Each row of a before or after table is a point. One or more steps were done to the points. Then noise was added and the rows were shuffled. The steps act on columns, c1 being the first. What was done? A step turns or swaps two columns, mirrors them in a line or flattens them onto one, adds a multiple of one to another, or multiplies or shifts one. Angles are multiples of 10 degrees, from the lower column toward the higher: turns from -170 to 170, lines from 10 to 170 but not 90. Use the fewest steps. Two steps may share a column if one is a turn and the other turns, adds or multiplies; they go together, in the order done. Otherwise the lowest column goes first.

Before (12 x 2):
[[ 0.7  0.3]
 [-0.5  0.2]
 [-2.4 -2.2]
 [ 0.9  0.6]
 [ 0.5  6.5]
 [ 1.2  0.0]
 [-0.6  3.4]
 [ 0.6 -0.7]
 [ 0.1  8.1]
 [-5.1 -2.4]
 [-1.7 -1.3]
 [-5.1 -2.8]]
After, 12 rows:
[[ 0.4  5.8]
 [ 0.2  7.7]
 [-2.6  1.5]
 [-0.4  1.0]
 [ 0.5 -0.6]
 [-1.0  4.3]
 [ 0.7 -1.4]
 [ 1.8 -1.8]
 [-5.0  5.0]
 [ 1.0 -1.0]
 [-1.9  1.5]
 [-5.3  5.6]]
Steps: add -1.5 times c1 to c2

Before (13 x 4):
[[ 0.9 -5.0 -2.2  2.2]
 [ 3.1 -3.2  3.0  3.6]
 [ 0.7 -2.0 -2.7 -6.0]
 [ 1.0  1.1 -1.6 -6.2]
 [ 4.3  3.5  1.5 -2.0]
 [ 3.4  2.9 -3.6 -6.2]
 [ 0.2 -2.0 -4.8  2.5]
 [ 0.9  1.9  2.0  1.9]
 [-0.1 -0.6  5.1 -0.6]
 [ 0.0 -4.3 -1.2 -5.2]
 [ 5.9  2.9  2.1 -1.1]
 [ 1.0  1.1  3.5 -4.7]
 [ 4.5  2.9 -4.2 -1.5]]
After (13 x 4):
[[-3.2  0.6  5.3 -1.9]
 [-5.0  0.0 -1.0 -0.4]
 [-2.2  0.9  4.0 -2.9]
 [-2.2 -0.3  0.5  1.1]
 [ 2.6  1.6  1.2 -4.7]
 [ 1.4  2.3  1.1 -5.8]
 [ 1.3  1.1  0.2 -3.2]
 [-3.7  1.6  0.4 -4.5]
 [ 1.8 -1.5  1.5  3.4]
 [ 3.2  2.4  4.0 -6.4]
 [-3.4 -1.6  2.6  4.1]
 [ 3.3  0.9  5.1 -2.4]
 [ 4.6 -1.1  1.0  2.9]]
Steps: turn c1 and c3 by 100 degrees; flatten c2 and c4 onto the line at 110 degrees

Before, 11 rows:
[[-2.6 -2.3 -1.2  2.8  3.0  1.3 -1.1  0.4]
 [ 3.1  2.9  2.3 -0.5 -0.4 -5.6  1.9  4.1]
 [-2.5  4.8  1.1  3.1 -2.3  6.7  1.4  5.3]
 [ 6.0  0.3  2.9  2.7 -0.9  0.1  3.5  5.0]
 [-1.0 -0.4 -5.6 -1.2  1.9 -1.8 -1.5 -1.6]
 [-2.8 -0.5 -0.6 -0.6  1.2  7.4  2.3  4.3]
 [-4.0  4.1  2.8  1.0 -0.2  5.6  5.0  2.4]
 [ 0.0 -0.3 -3.6 -2.2  4.3 -0.7 -4.0  0.1]
 [ 5.9 -1.0  1.0  2.1 -3.2 -1.5  4.5  1.3]
 [-1.4 -2.9 -0.8 -2.4  0.3  0.4 -4.6  0.0]
 [-3.0 -3.2 -3.7 -0.5  0.5 -0.2 -0.6  3.6]]
After (11 x 8):
[[ 0.1 -5.3 -5.5 -6.4 -0.9 -0.7 -0.1 -0.3]
 [ 5.9 -5.9  3.5  5.3 -0.5 -1.9  0.0 -3.8]
 [-2.6 -7.4 -3.2 -0.2  0.4  1.0 -0.1  2.9]
 [ 6.0 -4.7  2.2  3.6  2.0 -2.4  0.0  0.1]
 [-2.9 -8.2 -2.4 -1.0 -3.0 -2.0  0.1  5.0]
 [-3.9 -0.9  1.6  1.2  2.4  3.7  0.0  7.7]
 [-1.0 -5.4 -4.4 -3.2 -3.8 -0.6  0.0 -1.6]
 [-1.4 -7.9 -0.6 -2.7 -0.5  0.4  0.0  1.2]
 [ 3.1 -2.1  1.3 -0.1  1.8 -6.8  0.0 -1.4]
 [-2.8 -5.6 -1.3 -1.8  0.0  4.3  0.1  9.3]
 [-2.5 -0.2  2.5  5.3 -0.3  3.2 -0.1  9.7]]
Steps: turn c6 and c8 by 30 degrees; add -0.7 times c1 to c8; shift c2 by -5.0; add -1 times c5 to c4; turn c3 and c5 by 60 degrees; multiply c7 by 0

Before:
[[-1.4  3.5 -4.1  0.5  1.3  4.0 -0.5 -1.3 -2.3 -0.2  3.4]
 [ 2.2  1.9  3.5 -3.0  0.7 -2.2  4.5  0.9  3.1 -3.8  0.7]
 [ 4.2  4.3 -5.2 -2.7 -3.4  0.2 -1.0  2.1 -2.5 -3.8 -1.7]
 [ 4.5 -3.4  7.1 -2.2 -3.2 -2.1 -3.5  1.8 -0.3 -0.3 -2.9]
 [ 4.6  0.4  0.4  0.0  3.4 -3.0  2.8  1.8  2.1  0.0 -2.1]
 [ 3.5  4.6 -0.9 -0.1 -1.7  3.1  5.5  1.6  2.0  0.3  3.8]
 [ 3.9  0.5  1.9 -4.3 -0.2  0.7  4.7 -1.5  0.3  0.2  0.2]
 [ 4.6 -5.6  5.1  2.3 -3.4 -2.1  2.2  1.6 -3.8 -0.8  0.4]
 [-2.4 -0.3 -4.0 -2.3  1.7  2.2 -1.0  4.0 -0.9 -0.4 -2.8]
 [-2.6 -1.1 -4.7  1.5 -0.4  4.3 -0.1 -2.1  1.5 -0.4 -0.1]]
After, 10 rows:
[[ -2.1   3.9  -4.6   0.3   2.6  -2.3  -3.2   1.0   4.1  -0.3   1.9]
 [ -2.2  -2.9  -4.0   0.9  -0.5   1.4  -3.7   2.2   4.5  -1.2  -0.5]
 [  4.6   2.9   0.3  -0.3   1.1   2.3   0.0  -2.1  -2.4   0.4   0.2]
 [  6.2  -5.5   4.9   2.5  -1.0  -3.8  -1.1  -2.6  -1.8  -2.8  -1.1]
 [  5.7  -2.6   6.8  -2.2  -3.3  -0.3  -6.5  -1.3  -2.1  -1.1  -2.8]
 [  1.5   8.6  -0.6   0.1   0.1   1.8   2.1  -1.6   3.0   1.1   0.4]
 [ -1.7  -1.8  -4.1  -2.5  -0.3  -0.9  -3.7  -4.1   2.6  -1.6  -0.6]
 [  2.0   8.8  -5.8  -2.4  -3.3  -2.5  -3.6  -2.2  -0.2 -11.6  -2.3]
 [  3.5   2.7   2.4  -4.5   0.1   0.7   1.8   1.5   0.4  -0.2  -0.1]
 [  1.1   3.9   4.0  -2.7   1.6   3.5   1.8  -0.9  -2.4 -10.8   1.0]]
Steps: turn c1 and c2 by 20 degrees; multiply c2 by 1.6; flatten c5 and c11 onto the line at 40 degrees; swap c6 and c9; shift c7 by -3.0; multiply c8 by -1; multiply c10 by 3

Before, 8 rows:
[[ 1.5 -1.9  3.0  0.6  3.5  2.1 -1.3  3.7  2.3  2.4 -0.1 -0.1  5.0  2.0]
 [ 1.5 -3.9  6.9  1.6 -1.9 -2.2 -1.3  1.5  3.0 -0.1  5.2 -0.9  0.3 -2.1]
 [-0.7 -2.7 -1.3 -6.6 -7.6 -0.9  1.4  4.1 -5.7  0.6 -0.3  2.1 -1.3 -2.5]
 [ 1.4  3.4  2.6 -5.3 -2.8  0.3  1.0  0.5  3.0 -1.6  1.8 -4.2  2.5 -0.7]
 [ 0.7 -1.9 -0.3  2.9  2.0  4.6 -4.9 -0.5  3.9 -4.8 -3.8  0.2  3.6 -0.7]
 [ 0.7 -5.5 -2.0  1.3  2.8 -1.4 -1.0  2.7  0.7 -6.2 -3.2  1.7 -3.0 -0.8]
 [ 3.4 -1.4 -0.5 -4.5  2.8  0.0  0.4 -0.5 -3.2 -0.9  6.2 -4.7 -1.3  2.3]
 [-1.2 -3.1  0.3 -2.6 -0.5 -1.1 -0.4 -1.5 -0.7  4.4  2.9 -4.0  5.0  3.3]]
After (8 x 14):
[[-1.2 -1.9 -0.4 -0.8  2.6 -0.1 -1.0 -5.0 -3.1  0.0 -5.6 -5.0  4.5  2.0]
 [-2.6  3.9  2.7  0.1 -3.1  0.0 -1.8 -5.3  3.2  0.4 -1.8 -3.5 -0.5  2.7]
 [-3.9 -1.5  2.9  3.8  4.1  2.0  2.6  0.2  2.1  0.2 -1.4 -0.3 -3.6  6.9]
 [-6.1 -2.9  0.3 -2.0 -1.2 -0.6  3.8 -3.0 -0.8 -2.3  0.1 -4.0 -0.8  3.6]
 [-2.7 -3.6  7.0  0.8 -1.7 -1.9  0.6  1.7  2.8  1.1 -2.9 -1.0  3.2  8.8]
 [-0.2 -1.7  0.1 -0.7  5.8  4.8 -1.5  3.1  4.5  6.6  0.5  0.4 -5.7 -1.6]
 [ 1.3 -3.3 -1.3  4.7 -8.0 -0.8 -0.6 -7.0 -5.6 -1.4  0.4  2.2  0.6 -4.8]
 [ 4.8 -5.6 -2.0  2.8  4.3 -1.0 -4.7  1.4  0.5  3.7  0.1  2.1 -0.5 -3.7]]
Steps: turn c1 and c11 by -110 degrees; turn c1 and c13 by 130 degrees; add 1.5 times c3 to c14; swap c4 and c8; turn c7 and c10 by -120 degrees; add 0.5 times c10 to c5

Before (11 x 20):
[[ 2.3  2.6 -3.3  0.8 -0.8  1.9  5.7  2.3 -2.7 -7.4 -1.5 -0.3 -3.1 -3.6
   3.8  5.6 -4.6  6.7  0.0  0.2]
 [ 5.1 -0.7  3.5  2.9 -0.4  4.2 -2.7  0.8  0.7  1.8  1.9  2.3 -4.2 -3.3
  -1.1  2.8  3.2  3.6  0.9  3.2]
 [ 1.9  2.3  0.3 -3.2 -2.4  2.6  4.0 -1.0  4.0 -4.1 -3.1 -6.2  0.4  0.6
  -1.4  0.5  0.8  1.5 -2.7  4.4]
 [-2.9  2.3 -1.9 -0.4 -1.0 -0.7  1.2 -2.6 -0.7 -0.8 -0.4  3.1  3.3  1.2
   2.5 -1.3  0.1  3.5 -1.8 -0.8]
 [-0.8  1.2 -3.5 -4.2 -0.4 -3.9  5.4 -0.3 -0.3  0.6 -1.4 -4.8 -2.6 -1.5
   2.3  0.9  4.3  5.0  1.4  2.0]
 [-2.8  0.7 -0.2 -1.6  2.8 -3.1 -0.7  0.3  0.6 -5.4 -0.7 -4.2  4.2 -2.7
   3.5  0.7 -4.3  5.3  2.1 -1.6]
 [ 3.1  2.8 -0.7  1.1  2.4 -3.4 -3.6  5.9 -4.5 -5.4 -0.1 -2.9  0.5  2.9
   0.2 -1.6 -4.4  1.1 -0.3 -4.6]
 [ 0.0  6.3  2.2 -1.3  2.1 -1.2  0.2  1.1  1.2 -2.6  4.7 -0.1 -2.4  0.9
  -0.3  2.1 -1.4  0.9  2.6  2.8]
 [-2.1  0.5  1.4  2.5  3.6 -4.7 -3.0  4.3  2.8 -1.6 -0.9  2.3 -0.3  2.6
   2.7  1.2  2.0 -0.8  4.3 -4.5]
 [ 3.0 -1.3 -2.0 -1.6  4.0  1.3 -2.1  0.0 -2.3  1.2 -3.3  0.8 -3.2 -3.6
  -3.5  4.4  3.6  3.7  3.2 -3.6]
 [-2.9  1.3 -4.1 -5.8  1.3  2.6 -3.4 -2.2  3.0  1.3  1.6 -4.3  3.8 -4.7
   2.4 -0.2  4.3  4.7  4.7  1.0]]
After (11 x 20):
[[  2.6  -1.2  -2.2   0.5   4.0  -3.5   1.5   0.0  -6.4   1.3  -3.2   0.9
    0.8  -3.7  -3.7   4.8   3.5   3.9  -3.7  -2.6]
 [ -2.7   2.6  -1.7   0.1  -0.9   3.4  -1.1  -2.8  -1.6  -0.7  -0.1   3.4
   -0.7   1.2   2.3  -1.1  -0.1   3.8   1.7   2.7]
 [ -2.4   1.0  -4.3  -8.2   1.4   3.5   2.1  -2.3   5.3   1.1   1.7  -4.0
    2.6  -4.2   2.5  -0.1   4.1   4.8  -5.3  -3.5]
 [  5.2  -0.9   3.4   2.0  -0.4  -4.0   2.5   0.9   2.6   1.7   1.6   2.1
    4.0  -3.5  -0.9   3.0   3.5   3.5  -1.4   4.9]
 [ -2.3   0.5   1.6  -0.1   3.3   0.0   2.1   4.2   7.7  -1.7  -1.1   2.9
   -4.6   2.4   2.9   1.4   1.8  -1.0  -4.8  -1.8]
 [  2.4   2.7  -3.3   2.8  -0.4  -3.2  -5.5   1.8  -5.9  -7.5  -1.8  -0.3
    1.6  -3.4   3.6   5.7  -4.9   6.5   1.2  -0.2]
 [  1.4   2.2   0.2  -6.2  -2.5   1.0  -3.4  -0.9   8.3  -4.5  -3.1  -6.0
    2.6   0.8  -1.9   0.5   0.6   1.9   3.6  -2.0]
 [ -0.8   1.2  -3.2  -3.4  -0.8  -2.5  -5.5  -0.6  -1.8   0.7  -1.6  -4.8
   -3.8  -1.5   2.2   1.2   4.0   5.2  -0.5  -2.7]
 [  0.0   6.6   2.1  -2.2   2.0  -2.6  -0.3   1.2   2.5  -2.5   4.5  -0.2
   -1.3   0.7  -0.3   2.1  -1.8   0.9  -2.2   2.0]
 [  2.9   2.8  -0.9   4.2   2.8   0.3   4.2   6.1 -10.1  -4.9   0.3  -2.6
   -3.5   2.8   0.3  -1.8  -4.5   1.3  -0.4  -7.9]
 [ -2.7   1.1  -0.5  -1.9   3.0   4.3   0.5   0.5   1.0  -5.3  -0.6  -4.2
   -3.2  -2.3   3.4   0.6  -4.1   5.2  -2.5  -6.0]]
Steps: multiply c9 by 2.5; turn c4 and c9 by 20 degrees; swap c6 and c13; turn c7 and c19 by 170 degrees; add 1 times c12 to c20
